Each row is a point. To make a cloud, some directions were put in groups of two or more. Within a group, all points are equally far from the middle, so they leave a hole (a ring in 2 directions, a hollow ball in 3). The other directions are filled evenly. Then the cloud was stretched, turned, moved and blurred a little. How many holes are there, and how many directions does each take, smallest first?

Cloud (13 x 2)
.25, -.65
-.17, -.19
.52, -.06
-.23, -.05
-.37, .41
-.05, -.14
-.40, -.31
-.03, .04
.22, .28
-.36, -.23
.56, -.32
.26, -.25
.58, -.14
Holes: 0

Cloud (19 x 3)
-.16, .23, .21
.19, .22, .86
.01, -.02, -.16
.07, .31, .25
.10, -.46, .22
-.19, .25, .21
-.22, .44, .45
-.15, .19, -.01
-.10, .12, -.19
-.58, .44, .26
-.37, -.24, .63
.12, -.05, .70
-.19, .17, .81
.19, -.03, .19
-.29, -.16, -.34
-.59, -.16, -.29
-.39, -.07, .11
.04, .25, -.07
.11, -.51, .19
Holes: 0

Cloud (21 x 3)
.39, -.23, .39
-.08, -.10, -.37
.16, -.23, -.23
-.29, .37, -.24
.03, .04, .67
-.03, .62, -.13
.34, .34, .17
.50, -.09, .06
.21, -.51, .29
-.51, -.18, .20
.32, -.18, .56
.52, -.04, -.11
-.46, -.40, .23
-.47, .08, .28
-.03, .02, -.52
.25, -.09, -.43
-.32, .10, .59
-.23, .20, -.46
-.44, .06, .04
.15, .07, .56
-.39, .10, -.12
Holes: 1 (2)

Cloud (27 x 4)
.27, .18, .36, .31
-.64, -.39, -.03, -.08
-.37, .44, -.12, .18
-.42, .35, .24, .01
-.39, .38, -.27, .32
.34, -.10, .00, -.11
-.45, -.39, -.33, -.14
-.32, -.41, -.27, -.10
-.08, -.13, -.42, .04
-.57, .02, -.09, -.37
-.11, -.16, -.26, .43
-.45, .04, -.06, -.41
-.57, -.36, .16, .33
.24, .12, .35, -.56
-.27, -.01, -.01, .56
-.46, .41, -.17, .28
.56, -.05, .21, -.08
-.74, -.25, .10, .31
.05, -.33, .42, .39
-.30, -.03, .54, .24
-.09, .15, .14, -.49
-.17, -.10, .62, -.36
-.28, -.40, .18, .42
-.21, -.29, .61, -.18
.16, .34, .46, .18
-.31, -.30, -.26, -.24
.22, -.23, .07, -.30
Holes: 1 (3)

Cloud (29 x 4)
-.60, -.22, -.57, -.20
.07, -.47, .38, -.10
.39, -.20, .28, -.01
-.25, -.22, -.38, -.43
-.30, -.25, .25, -.46
-.30, -.02, -.44, -.53
.09, .17, .16, .21
-.17, -.51, .26, .09
.23, -.17, .41, .18
.62, -.12, -.22, -.28
-.15, -.18, .26, .49
-.11, .44, .12, -.22
.30, -.07, .31, .12
.31, .14, .08, .09
-.12, -.41, -.22, .10
-.31, .01, .56, -.52
-.64, .22, -.02, -.13
.31, -.34, .22, -.11
-.63, -.54, -.02, .14
-.39, .31, .32, .15
-.32, .30, .44, .16
-.66, -.42, .06, -.07
-.62, -.52, .00, .07
.01, -.11, -.53, .30
-.24, .04, .59, -.56
.06, .18, -.06, .25
-.24, -.52, .34, -.08
-.36, .39, -.15, -.23
-.29, -.45, -.10, -.09
Holes: 1 (2)

Cloud (51 x 6)
.36, -.05, -.54, .17, -.44, -.23
-.05, -.25, .42, .40, .33, .25
-.69, .19, -.09, -.09, .21, -.03
.29, -.18, .13, .10, -.15, .75
-.13, .24, .00, .76, -.04, -.13
.29, -.12, -.21, -.38, .47, .32
-.34, -.30, -.52, .41, .17, -.01
.27, .18, .03, .72, .27, -.07
-.18, -.29, .39, -.03, .26, .51
.10, .44, -.48, -.17, .43, .26
.04, -.19, .53, -.20, -.08, -.11
-.21, -.58, .39, .07, -.13, .11
.12, .31, .21, .70, .07, .08
.01, -.22, .17, -.46, .40, .08
.11, -.73, .01, .21, .17, .23
.31, .05, .31, -.35, -.46, .26
.36, -.02, -.12, -.56, -.42, .13
.00, .04, -.41, .36, .54, .40
-.02, -.75, -.09, .12, -.03, .38
.52, -.07, -.16, -.34, -.40, -.18
.21, -.67, -.31, .01, -.03, .43
.08, -.02, -.21, .36, .71, -.03
-.06, .52, .23, .03, .34, -.27
.05, -.28, .16, -.24, -.39, .64
.21, -.04, -.42, .46, -.49, -.09
-.20, -.16, .51, .04, .33, .29
-.04, .23, .10, -.42, .35, .50
.27, .24, .53, .13, -.16, .25
-.49, .28, .15, .23, -.12, -.29
-.19, -.26, .26, .21, -.52, -.17
-.16, -.37, -.50, .07, .12, -.39
-.27, -.10, -.67, -.04, .28, -.15
-.39, .30, -.12, .23, .10, .58
-.25, .02, -.14, -.27, -.57, .32
.09, .20, -.36, .62, .09, -.38
.15, .01, .60, -.05, -.07, .00
.25, -.28, -.35, .26, -.27, -.47
.39, .46, -.40, .47, .09, -.05
.28, .32, .18, -.04, .40, -.27
-.25, -.43, -.57, .25, -.05, .19
-.05, -.66, -.30, .26, -.02, -.21
.09, -.40, -.25, -.10, -.04, -.50
.02, -.39, -.05, -.58, .20, .10
-.13, -.17, .23, .18, .34, .64
.06, .14, -.11, .04, .72, -.17
.01, .25, -.57, -.36, -.30, -.01
-.08, -.47, -.44, .11, .06, -.38
-.22, -.33, -.68, .17, .12, .01
.27, .39, -.57, .37, -.10, -.17
-.51, -.23, -.11, -.31, -.28, .30
-.42, -.03, -.19, -.17, -.43, .39
Holes: 3 (2, 2, 2)

Cloud (56 x 6)
-.05, .17, -.08, -.02, -.16, -.28
-.13, .08, -.40, -.20, -.20, -.25
.08, -.19, -.30, .41, .19, .44
.69, -.32, -.23, -.28, -.19, -.53
-.55, .34, -.09, -.09, .37, .33
.06, -.05, -.18, -.65, -.19, -.06
.18, .00, .35, -.20, -.52, -.32
-.67, .08, -.33, .21, .48, .43
-.38, .02, -.19, -.88, .19, -.24
.01, .14, -.15, .19, .16, .60
-.05, .23, -.50, -.20, .00, .31
-.29, .36, -.22, -.39, -.31, .18
-.18, -.14, -.32, .12, -.67, -.27
-.23, -.48, -.07, .03, -.10, -.37
-.08, -.29, .18, -.48, -.15, -.38
.20, -.18, .02, .14, -.03, .32
-.37, -.13, -.06, .47, .06, .19
.09, .10, .00, .42, -.25, -.54
-.42, .14, -.34, -.36, .32, -.57
-.16, .58, -.43, -.12, -.64, -.02
-.18, -.54, .07, -.10, -.24, -.27
.33, -.08, -.27, -.41, .08, .16
.00, -.33, -.58, .30, -.02, -.03
-.08, .30, .00, .28, -.20, .01
.29, .17, -.48, .44, .23, -.51
-.09, .18, .36, .25, .16, .27
.41, -.35, -.34, -.46, .07, -.28
-.05, .35, -.49, .32, .60, .18
-.07, .24, -.46, -.32, .10, .60
-.13, -.26, -.40, -.01, -.18, -.59
.26, .36, -.16, .29, -.30, .35
-.15, .22, -.76, -.48, -.20, -.03
.21, .05, -.29, -.23, .21, -.07
-.01, -.05, -.38, .55, -.28, .11
.64, -.05, -.14, .16, -.31, .51
.09, -.08, -.16, .34, -.10, .08
-.37, -.21, .01, -.50, .75, .08
-.24, .60, -.40, -.21, -.03, .01
.02, .17, -.45, .10, .44, .57
-.29, .39, .01, .26, .02, .51
.19, .17, -.68, .59, .27, .19
-.18, -.05, -.65, .06, .02, .51
.17, -.04, -.36, -.39, -.33, .35
-.32, .66, -.36, .72, .26, .15
-.18, .21, -.07, -.13, .16, .00
-.26, -.21, .55, -.41, .40, -.01
.16, -.23, -.23, .55, -.02, -.10
.33, .17, -.34, .29, -.04, -.34
.21, .49, -.27, -.28, .31, .09
-.40, .32, -.35, .18, .39, -.24
-.04, .50, .02, -.30, .12, -.48
.04, .53, -.08, -.02, -.50, .16
.09, -.31, -.10, .24, -.46, .53
-.38, .50, -.17, .43, .49, .38
-.18, -.36, .07, -.67, -.27, -.06
-.01, .09, -.50, .16, -.59, -.13
Holes: 0

Cloud (75 x 8)
-.20, -.54, .43, .30, .16, .01, -.28, -.08
-.35, -.06, .17, -.22, .05, -.40, -.62, .09
-.36, -.37, .13, .12, -.09, -.58, -.33, -.18
.28, -.34, -.23, .05, .15, -.06, .37, .32
.17, -.71, -.12, .22, -.48, -.31, -.36, .05
.09, -.42, -.25, .00, .30, .02, -.46, .38
-.42, .39, -.26, -.14, -.23, -.42, .01, .03
-.04, .11, .19, -.28, .37, .25, .08, -.41
.14, -.41, -.16, .13, -.31, -.71, -.27, .23
-.70, -.15, .24, .00, -.15, -.14, -.41, .15
.13, .17, -.53, .28, .30, .15, .23, -.16
-.64, -.47, .16, -.06, .33, -.49, .27, -.17
-.27, .17, -.18, -.15, -.20, -.48, .38, .37
-.14, -.32, -.09, .34, .30, -.49, -.28, -.34
.12, .01, .46, -.28, .26, -.01, -.04, .72
.13, .15, .56, -.08, -.02, -.27, -.33, -.43
-.19, .16, -.67, .22, -.01, -.04, .14, .58
.08, -.15, -.08, -.19, -.55, -.42, -.06, .57
.37, .26, -.01, .14, .59, .13, -.07, -.37
-.46, -.08, .37, -.35, -.07, -.35, -.02, .84
.36, .01, -.18, -.52, .21, -.35, -.66, -.03
.39, -.13, .18, .42, .14, -.44, .05, .61
.44, .10, .27, -.13, -.25, -.49, -.10, .35
-.50, -.34, .14, -.58, .32, -.46, .38, .05
-.48, -.06, .07, -.29, .35, -.53, .02, .54
-.15, -.42, -.35, -.25, .40, -.40, .42, .16
.48, .30, -.53, -.07, .08, .08, .18, .30
-.64, .34, .23, .32, -.10, .00, -.14, -.07
.33, -.05, .11, -.43, -.08, .06, -.19, .38
.24, .11, .01, -.33, -.04, .06, -.28, -.40
.21, .24, .34, .02, .25, .20, -.09, -.56
-.06, -.33, -.03, -.77, .12, -.17, -.46, -.09
-.46, -.38, .23, -.25, .08, -.38, -.68, .05
.29, .29, .20, -.17, -.10, -.10, .26, .53
.01, -.16, .15, -.26, -.39, .04, -.10, .73
.01, .07, -.02, .40, .37, -.11, -.41, -.05
.00, .05, .06, -.43, -.32, -.11, .27, .53
-.18, .27, -.57, -.22, .33, -.07, .20, -.03
-.07, -.32, .62, .21, .45, -.62, -.28, -.29
.16, -.19, .40, .04, -.16, -.09, -.37, .39
-.56, -.03, -.16, -.31, .45, -.30, -.06, .43
-.01, .14, .67, .38, .25, -.50, .02, -.27
.19, -.50, .15, .22, .24, -.86, .22, .07
.38, -.06, -.21, -.48, .32, -.04, -.57, .16
.21, -.57, -.06, .00, -.40, .10, -.30, .00
.04, -.46, .60, .32, .36, -.24, -.07, .17
.33, -.35, -.23, .14, -.34, -.24, -.19, .54
.38, -.06, .55, .07, .32, -.19, -.09, .48
-.21, -.66, -.21, .08, -.30, -.04, .12, .02
-.17, .15, .36, -.18, .32, -.05, -.29, -.50
-.58, -.16, .39, -.64, .42, -.02, -.11, .03
-.13, -.47, -.09, -.71, -.10, -.60, -.16, .30
.19, .04, .30, -.42, .33, -.25, -.05, -.26
-.08, -.06, .43, -.58, -.01, .00, -.23, .24
.12, .00, .50, .16, -.04, -.27, -.06, .39
.41, .11, -.29, .13, -.04, .17, .07, -.37
-.58, .32, .06, -.30, -.03, .07, -.52, .41
-.03, -.55, .65, -.06, -.17, -.13, .16, -.17
-.38, -.26, -.17, -.25, .51, -.54, .06, .52
-.20, .11, -.28, -.40, -.02, -.57, .16, .49
-.41, -.02, -.02, -.42, .52, .08, .32, -.43
-.48, -.44, .08, -.71, -.23, -.40, .04, .16
.56, -.03, .35, -.32, .35, -.15, .11, .47
-.07, -.50, -.18, -.51, .03, -.62, -.37, -.06
.28, -.13, .05, .20, .11, .23, -.58, -.53
.15, -.11, .16, -.28, .47, -.10, -.11, -.64
.02, -.28, .01, -.52, .14, .02, -.68, -.32
.69, .23, -.03, .23, .27, .08, .00, .16
-.30, -.25, .15, -.51, .01, -.46, -.24, -.23
.36, -.58, -.02, -.30, -.12, -.10, -.03, .46
-.64, .20, .15, .17, .38, -.20, .12, -.25
-.12, -.23, .65, -.23, .07, .09, .13, .15
-.03, -.25, -.42, -.03, -.08, -.30, -.46, -.80
.22, -.33, .05, -.08, .23, .13, -.29, .54
.00, .06, -.34, .10, .58, -.29, .00, -.27
Holes: 1 (4)

Cloud (85 x 8)
.47, -.30, .01, .07, .47, -.21, .42, .01
.19, -.05, -.34, -.06, -.43, .02, -.66, .07
.17, .32, .11, -.34, .00, .63, .22, .25
.02, .15, .50, .30, -.03, -.12, -.15, .17
.01, -.48, -.50, -.36, -.05, .37, .15, -.49
-.12, -.03, -.27, .32, .44, -.13, -.29, -.15
-.19, -.04, .27, .14, .43, -.20, -.42, -.29
.08, .23, .14, -.07, -.35, .71, .13, -.42
-.10, -.01, .24, .04, -.45, -.01, .47, -.12
-.18, -.64, .26, -.01, -.13, .11, -.56, -.16
-.14, .15, .07, .36, -.22, .23, .31, .30
.41, -.14, .11, -.22, -.34, -.51, -.10, -.42
.67, .27, .06, -.01, .11, -.42, -.05, -.40
.15, .05, -.53, -.51, -.59, -.01, -.15, -.05
-.67, .12, .10, -.08, -.11, .12, -.40, -.23
-.25, -.04, -.18, .01, -.20, .41, -.67, .24
-.31, -.55, .06, -.34, -.55, .23, -.05, .33
-.10, .30, .06, .11, -.04, -.18, .44, -.62
.20, -.08, -.02, -.34, -.55, .92, -.42, .01
.52, -.36, -.22, .03, -.01, .44, -.12, -.52
-.01, .38, -.37, -.19, .09, -.36, -.16, -.02
-.06, .19, -.31, -.28, -.19, .65, -.64, .06
.06, .07, .42, .06, -.38, -.40, .18, .06
.12, -.44, .15, -.08, -.04, .05, -.71, -.41
.65, .03, .09, -.28, -.53, .43, -.08, .33
.37, -.60, .39, .03, -.24, -.20, -.23, -.11
-.26, -.35, -.30, -.02, -.20, .10, -.06, -.72
.44, .11, .07, -.29, -.13, -.18, .45, -.52
.19, -.15, -.38, -.29, -.01, .67, -.47, .09
-.26, -.47, -.07, -.31, -.38, .00, .13, -.50
.29, -.03, .31, -.32, -.63, -.05, .31, .19
.29, .59, -.13, .28, -.35, .14, -.28, .04
.09, -.46, -.38, -.42, -.10, -.32, .09, .18
.23, -.33, -.40, .11, -.22, .11, .43, -.44
.28, .24, -.31, .55, -.04, .11, -.07, -.22
.26, .27, .23, -.35, -.10, -.02, .10, .53
.28, -.56, -.41, -.28, -.30, .62, -.05, .17
.16, -.11, -.54, .03, -.43, .67, .00, -.21
.17, -.35, -.32, .40, -.28, -.27, .08, -.19
.06, .56, -.05, -.23, -.30, .51, .47, .06
.40, -.44, -.26, .32, -.28, .18, -.02, .13
.38, .25, -.12, -.04, .11, .21, .35, -.71
-.01, .14, .00, -.71, -.41, .43, -.50, .12
-.17, .10, .04, .01, -.52, .66, -.14, -.50
-.58, .32, .02, .11, -.03, .45, -.37, .01
-.08, -.68, .18, -.30, -.53, .43, -.01, .17
.05, .06, -.37, .21, .42, .37, .29, -.15
.05, .11, -.13, .58, .26, -.17, .17, -.52
.35, .64, -.30, .19, -.34, .13, -.16, -.14
-.37, -.26, -.03, .05, .31, -.47, .01, -.32
.14, .39, -.44, -.11, .35, .25, .36, -.40
.50, -.62, -.25, -.28, -.03, .05, -.39, .12
-.62, .34, -.29, -.29, -.33, .36, -.05, .01
.35, -.24, -.16, .04, -.13, -.36, .63, -.31
-.02, .14, -.44, -.53, -.22, -.17, -.07, .13
.24, -.20, -.44, -.26, .17, .52, -.43, -.21
-.06, -.05, -.04, -.82, -.38, .48, -.06, .24
.15, -.24, -.25, -.09, -.26, .46, -.68, .23
.57, .07, .17, .22, .38, .08, -.09, -.45
-.10, .25, -.01, .37, .20, -.49, .25, -.54
.04, .52, -.21, .39, -.45, .23, -.14, -.04
.08, -.24, -.32, -.13, -.49, .92, -.25, .07
.19, .23, .00, .03, -.75, -.12, -.36, .21
-.26, .02, -.45, .13, .21, .13, .35, -.02
.05, .47, -.05, -.23, -.38, .23, .57, .18
.28, -.02, -.04, -.24, .38, -.60, -.06, -.07
.47, .31, .02, .13, -.05, .52, -.03, .28
-.18, .65, -.01, .29, -.47, .20, .02, -.07
.18, -.24, -.26, -.16, .11, .27, -.61, -.57
-.21, -.09, -.08, -.48, .14, .60, -.23, -.65
-.30, -.39, -.13, -.01, .33, -.36, .23, -.25
-.20, .20, -.47, -.60, -.52, .32, -.11, .04
.43, .34, -.06, .16, -.48, -.31, -.19, .28
-.56, -.25, .16, .03, .01, .51, -.25, .08
-.15, .02, -.22, .21, .33, -.58, .01, -.14
-.41, -.33, .07, -.50, -.02, .05, .23, -.25
.32, -.22, -.30, -.36, -.09, .41, -.23, -.70
.54, .15, .26, -.05, .00, .21, -.17, -.53
.13, .18, .03, -.27, -.88, -.11, -.17, .17
-.12, -.47, -.47, -.21, -.50, .46, .12, .18
-.46, -.03, -.08, -.13, -.38, -.03, -.37, .32
-.05, .19, -.50, -.10, .27, .34, .42, -.18
.20, .55, .30, -.28, -.14, -.07, .16, -.35
-.23, .28, -.23, -.14, .36, -.02, .30, -.66
.36, .21, .42, -.05, -.45, -.01, -.38, .00
Holes: 3 (2, 2, 4)
